Rows are points. The points of each table are mixes of a few directions, plus a little noise. Count the directions of each table, and those that both share. Where both have some left over, give the other angles between the two spaces (their principal angles), to ten degrees, smallest first.

First (4 x 2):
[[-5.9 -3.2]
 [ 5.8  3.1]
 [-2.4 -1.2]
 [ 2.5  1.4]]
Second (6 x 2):
[[-0.3  0.1]
 [-6.4  2.6]
 [ 9.2 -3.8]
 [ 0.9 -0.4]
 [-1.0  0.4]
 [-2.5  1.0]]
Directions: first 1, second 1, shared 0; angles 50

First (9 x 6):
[[ 1.8 -1.4  1.9  2.1 -2.7  4.6]
 [-3.3  1.6 -1.4 -3.8  5.7 -5.2]
 [ 2.2 -0.2 -2.8  5.5 -7.6  2.1]
 [-5.3 -1.7 -1.1  0.9  7.5  4.5]
 [-2.1  2.9 -2.3 -4.2  3.3 -8.5]
 [ 3.5 -1.5  7.2 -4.1  1.3  2.1]
 [-0.2  2.1 -2.9 -0.3 -1.7 -5.2]
 [ 2.3 -0.6 -1.3  5.0 -7.0  3.2]
 [ 0.6 -1.2  2.5 -0.9  0.8  2.2]]
Second (8 x 6):
[[  0.4  -3.5   0.6 -11.7   3.1  -2.5]
 [ -6.6  -0.4   3.0  -2.4   1.2   3.8]
 [ 10.5   1.8  -1.6   2.2  -1.6  -1.6]
 [  0.8   1.7   3.6  -0.9   0.1   5.4]
 [  1.7   1.4   0.2   3.0  -1.0   1.3]
 [ -2.0  -1.5  -6.5   6.8  -1.5  -8.4]
 [ -1.6   0.7   1.4   0.9  -0.1   2.4]
 [ -3.1  -0.2  -0.7   2.2  -0.3  -0.5]]
Directions: first 3, second 3, shared 0; angles 30, 40, 50

First (9 x 11):
[[ 0.9 -5.1  0.8 -5.7  3.3  0.8  0.1  0.4 -4.4  1.5  2.6]
 [ 1.1 -5.6  1.1 -6.2  3.4  0.9  0.2  0.5 -4.6  1.8  2.5]
 [-1.1  5.9 -0.8  6.4 -3.7 -0.9 -0.1 -0.6  4.9 -1.6 -2.8]
 [ 0.0  0.8 -0.1  0.6 -0.2 -0.2 -0.1 -0.2  0.4 -0.3 -0.1]
 [-1.4  6.5 -1.1  7.6 -4.1 -1.0 -0.1 -0.4  5.5 -2.0 -2.9]
 [-0.1  1.5 -0.2  1.9 -0.9 -0.1  0.1 -0.3  1.1 -0.5 -1.0]
 [ 1.5 -7.9  1.3 -8.6  4.7  1.2 -0.2  0.6 -6.5  1.9  3.6]
 [ 1.5 -6.5  1.3 -7.2  4.0  1.0 -0.1  0.5 -5.5  1.8  3.0]
 [-1.8 10.4 -1.9 11.4 -6.5 -1.7 -0.1 -0.8  8.9 -3.1 -4.9]]
Second (9 x 11):
[[-1.1  6.8  0.5  8.2 -3.1 -1.3  0.1 -0.2  4.6 -2.5 -2.5]
 [ 0.7 -6.1 -2.5 -7.8  1.5  1.2 -0.2 -0.1 -3.0  2.6  1.5]
 [ 0.7 -0.9  3.9  0.1  3.2 -0.3  0.2  0.7 -3.2 -0.6  1.9]
 [ 1.0 -6.0 -0.1 -7.0  3.0  1.0  0.0  0.3 -4.3  1.9  2.4]
 [ 0.7 -6.8 -4.0 -9.0  0.7  1.7 -0.3 -0.2 -2.5  3.2  1.3]
 [-2.0  5.7 -7.9  4.5 -8.3 -0.2 -0.3 -1.6  9.2 -0.1 -5.1]
 [-0.3  4.4  3.2  6.0 -0.1 -1.1  0.3  0.3  1.2 -2.2 -0.7]
 [-0.4  7.3  6.1 10.1  0.3 -1.9  0.5  0.6  1.6 -3.9 -0.7]
 [ 0.8 -4.3  0.6 -4.9  2.7  0.8 -0.1  0.4 -3.6  1.2  2.0]]
Directions: first 1, second 2, shared 1

First (9 x 20):
[[  3.8  -5.6  -0.2  -5.4  -1.5   0.1   0.9  -1.8   2.5  -1.8   3.9  -3.8
   -2.6  -0.7   6.1  -0.5  -1.6  -2.3   4.6   4.1]
 [ -3.1   4.6   0.2   4.5   1.2   0.1  -0.9   1.4  -2.1   1.4  -3.2   3.1
    2.1   0.5  -5.1   0.4   1.4   2.0  -3.8  -3.4]
 [ -3.9   5.6   0.1   5.7   1.4   0.0  -1.0   1.8  -2.6   1.7  -3.9   3.9
    2.7   0.6  -6.1   0.3   1.7   2.4  -4.6  -4.1]
 [ -8.6  12.7   0.5  12.4   3.2   0.0  -2.3   4.0  -5.8   4.0  -8.7   8.7
    6.0   1.4 -13.7   1.0   4.0   5.3 -10.6  -9.1]
 [ -0.4   0.6   0.0   0.5   0.1   0.1  -0.2   0.2  -0.2   0.0  -0.3   0.4
    0.2   0.1  -0.6   0.0   0.2   0.2  -0.4  -0.4]
 [  0.6  -0.8  -0.1  -0.7  -0.2   0.1   0.2  -0.2   0.4  -0.2   0.5  -0.5
   -0.3  -0.1   0.8   0.0  -0.2  -0.3   0.6   0.6]
 [  3.3  -4.9  -0.2  -4.9  -1.2   0.0   0.9  -1.6   2.2  -1.6   3.4  -3.3
   -2.3  -0.6   5.2  -0.4  -1.5  -2.0   4.0   3.6]
 [  5.0  -7.2  -0.2  -7.1  -1.9   0.0   1.2  -2.4   3.3  -2.2   5.0  -5.0
   -3.5  -0.8   7.8  -0.5  -2.2  -2.9   6.0   5.4]
 [  3.4  -4.9  -0.2  -4.9  -1.3   0.0   0.9  -1.6   2.3  -1.6   3.5  -3.4
   -2.3  -0.5   5.4  -0.3  -1.5  -2.1   4.1   3.7]]
Second (10 x 20):
[[  0.0   0.3   2.1   1.0  -4.8   3.5  -0.7  -2.9   1.1   0.7   0.1   2.4
   -2.7  -3.1  -0.7   1.6   1.3   3.9  -1.5   2.8]
 [  6.1   1.2  -4.0   2.6   0.8  -2.5   3.3   3.1   1.8  -3.7   0.9   3.9
    1.0   0.6   0.4   4.6  -1.3  -7.2   1.7   2.2]
 [ -4.1   5.6  -0.5  -4.0  -2.0  -5.0  -3.0  -3.3   2.7   0.9  -4.8   2.6
   -2.0   2.1   2.5   6.2   2.2   5.4  -1.4   6.0]
 [ -1.1   1.9   3.3  -0.9   0.0   2.5  -1.5  -6.0  -2.3   4.0  -1.0   3.6
   -1.2  -3.2   1.3  -2.6   3.7   5.8  -4.5  -2.1]
 [ -0.9  -2.8   6.4  -2.9  -0.2   6.2   2.0  -1.5   1.1   5.8   4.5   1.6
   -2.2  -0.5   0.1   0.0  -1.4  -7.1  -1.8  -4.4]
 [  1.8   0.6 -12.0  -0.6   0.1  -2.1   5.3   6.3   4.0  -6.6  -2.6  -6.0
    1.4   3.4  -0.9  -5.2   3.1   3.2   7.8   1.8]
 [ -1.0  -3.7   4.8   2.7  -4.5   7.0  -2.0  -3.0  -2.2   1.5   1.4  -1.2
   -2.1  -5.0  -2.5  -3.4   0.4   6.2  -1.8  -0.4]
 [  3.4  -2.3   5.4   4.2   4.0  -0.7  -1.7   0.2  -4.6   0.9   4.0   3.2
    2.2  -1.6   0.0   2.9  -5.1  -8.8  -3.6  -3.5]
 [ -0.4  -1.0  -7.8  -0.5   0.3  -0.1   3.0   4.2   1.5  -4.1  -2.1  -6.9
    1.4   1.9  -1.5  -7.7   2.9   5.7   6.0  -0.6]
 [ -3.1  -0.4   2.4  -2.0   6.8  -8.5  -4.2   2.8  -2.9   0.2  -0.3  -3.3
    4.0   5.6   1.2   3.6  -5.6  -7.2  -0.7  -1.6]]
Directions: first 1, second 6, shared 0; angles 60

First (9 x 32):
[[ -7.3   5.2  -7.7  -0.8  -9.8   4.9   0.4   0.0   6.3  -3.4  -5.9  -6.6
   -4.3  -1.4  -1.2 -10.0  -4.9  -4.6  -2.1  -4.1  -1.1  -7.2  -2.5   2.0
   -6.6   0.9   2.7  -6.7   4.7   3.2   0.7   4.4]
 [  0.1   2.5  -4.6   0.7  -2.3   5.0   1.1   0.1   2.7  -3.2   1.0  -5.6
   -0.8  -1.0  -2.9  -2.8  -3.3  -1.1   3.9  -1.8   0.9  -3.7  -3.1   1.1
   -5.2   6.1  -0.2  -1.5   2.2   7.4   0.6   1.2]
 [  1.3  -4.5  -3.8   2.6   4.9   0.1  -2.5  -2.3   4.1   4.9  -4.1   2.3
    1.8   6.0  -0.8  -0.8   9.4  -2.6  -0.6   2.0   3.1  -0.4  -1.6   2.6
    1.3  -3.3   2.0   5.1   2.7   6.4  -1.5  -5.9]
 [  1.8   3.2   9.0  -3.2  -4.0  -2.3   3.5   3.2  -8.7  -3.1   7.1   0.5
   -0.8  -6.6   3.4   4.6  -9.8   4.7  -0.3  -1.5  -3.2   3.6   4.7  -3.1
   -0.6   1.8  -3.6  -4.8  -5.6 -11.2   1.9   4.5]
 [  5.4  -3.5   4.0   0.6   1.0  -1.7   0.6   0.1  -4.0   5.5   1.8   4.0
    1.5   2.1   3.9   4.2   3.0   0.6  -1.7   0.2   2.2   3.0   4.0   1.4
   -1.6  -2.7  -1.6   1.3  -2.1  -1.7   0.4  -5.8]
 [  2.6  -1.2   1.9   0.3   1.8  -0.5   0.3   0.2  -1.9   1.1   1.9   1.2
    1.1   0.3   0.6   2.4   0.8   1.0   0.7   0.5   0.7   1.5   0.9  -0.1
    0.3   0.2  -0.9   1.2  -1.0  -0.3   0.1  -1.6]
 [ -0.2  -4.0  -3.4   2.3   7.0  -1.1  -3.0  -2.4   4.3   2.9  -3.6   2.8
    2.1   5.0  -2.2  -0.2   8.9  -1.4   0.2   3.0   1.7   0.4  -2.7   0.8
    5.0  -2.8   2.1   6.0   2.3   5.1  -2.0  -3.6]
 [  0.9  -1.7   0.6   0.9   7.9  -1.6  -1.5  -0.8   0.4  -1.2   1.6   1.6
    2.3   0.7  -3.3   3.2   3.3   2.1   3.4   3.4  -0.2   2.2  -2.7  -2.0
    6.7   1.6   0.0   5.2  -0.5   1.8  -1.4   0.5]
 [ -4.6   4.1   4.2  -3.3  -6.3  -2.5   1.3   1.8  -3.3  -3.2   0.1   0.0
   -2.6  -5.0   2.5  -1.3  -7.7   1.4  -3.8  -1.6  -4.4   0.6   2.8  -2.6
    1.0  -2.0  -0.3  -5.9  -2.4 -11.1   1.0   6.5]]
Second (11 x 32):
[[ -2.5  -0.1  -0.9   1.4   9.7  -5.0  -3.5  -1.2   3.3  -2.5   0.6   2.1
    2.7  -1.4  -4.1   2.4   6.0   2.4   2.5   4.6  -2.0   1.8  -6.7  -3.9
    9.5  -1.1   2.0   5.8  -0.7   1.6  -1.8   0.8]
 [ -3.3   5.3   0.4   2.0  -1.7  -1.0   0.1   2.8  -0.8  -4.8  -4.4  -2.9
    2.1  -1.8  -0.1  -1.7  -1.2  -0.6   0.4  -3.6   4.1  -6.2   2.3   3.1
   -2.2   2.7  -6.3  -5.5   0.5  -0.2   2.5   5.7]
 [ -4.3   7.7   1.5   3.0  -0.3  -1.2   0.3   4.4  -2.1  -8.1  -6.3  -4.2
    4.2  -2.4  -1.1  -1.6  -2.0  -0.1   2.0  -4.8   6.6  -9.1   4.2   4.6
   -1.5   5.6 -10.6  -7.3   0.6  -0.4   3.5  10.0]
 [  4.6   1.0  -1.3   1.3  -3.6  -1.4   0.9   0.0   0.2   4.3   4.9  -1.0
    0.0  -3.6   4.3   1.3   1.8  -0.4  -0.9  -1.6   1.0   0.1  -2.7   0.9
  -10.0  -1.2   0.5  -1.9  -1.6   4.8   1.7  -9.4]
 [ -2.2  -2.9  -0.2  -1.9   1.9   0.8  -0.9  -1.6   1.2   0.1  -1.6   2.0
   -1.6   2.7  -2.2  -0.9  -0.2  -0.1  -0.8   2.5  -3.2   2.7  -0.2  -2.1
    6.6  -1.8   3.8   3.4   1.1  -3.0  -2.3   2.5]
 [ -1.0  -9.0   2.3  -5.0   5.2   5.5  -0.4  -3.4  -0.9   0.5  -1.2   4.7
   -3.3   8.9  -5.4   0.5  -3.5   0.8   0.6   5.9  -6.1   8.1   3.8  -4.2
   15.4  -0.5   6.4   8.9   2.0  -7.6  -5.3   6.5]
 [  3.4   3.1   2.1   1.9  -1.9   0.9   2.1   2.7  -3.9  -1.6   1.3  -2.7
    2.4  -1.7   1.7   1.9  -2.0   0.5   2.2  -3.6   5.2  -3.6   3.4   3.5
   -6.9   4.6  -6.8  -4.3  -1.2   2.3   2.9   0.2]
 [  7.5  -1.6   0.9   0.6  -2.0   0.8   2.0  -0.1  -2.2   4.8   7.1  -0.3
    0.0  -1.7   3.5   3.4   0.3   0.7   1.0  -0.8   1.2   2.3  -0.6   0.7
   -8.6   0.8   0.0   0.3  -2.2   4.4   1.2  -9.2]
 [ -0.5  -3.1   0.2  -3.5  -6.9   5.4   2.0  -0.9  -1.0   2.6  -2.3   0.4
   -4.4   4.4   1.5  -3.6  -5.6  -2.5  -3.6  -1.2  -2.2   1.5   5.6   0.9
   -1.0  -1.5   3.0  -1.5   2.0  -4.9  -1.0   1.7]
 [ -1.2   1.1  -3.2  -0.3  -5.4  -1.3  -0.3  -0.9   2.9   3.3  -0.3  -0.4
   -2.3  -2.1   3.3  -3.1   1.3  -2.1  -4.1  -1.0  -1.6  -0.7  -2.7   0.0
   -5.8  -4.7   3.7  -2.4   0.4   1.0   0.3  -5.2]
 [ -0.4  -1.5  -1.6   0.2   5.1  -3.4  -2.2  -1.9   3.1   1.4   2.2   2.1
    0.5  -1.3  -1.4   1.6   4.8   1.3   0.4   3.8  -2.9   3.1  -6.2  -3.4
    4.4  -2.8   4.3   4.8  -0.8   1.8  -1.7  -3.5]]
Directions: first 4, second 4, shared 2; angles 60, 70
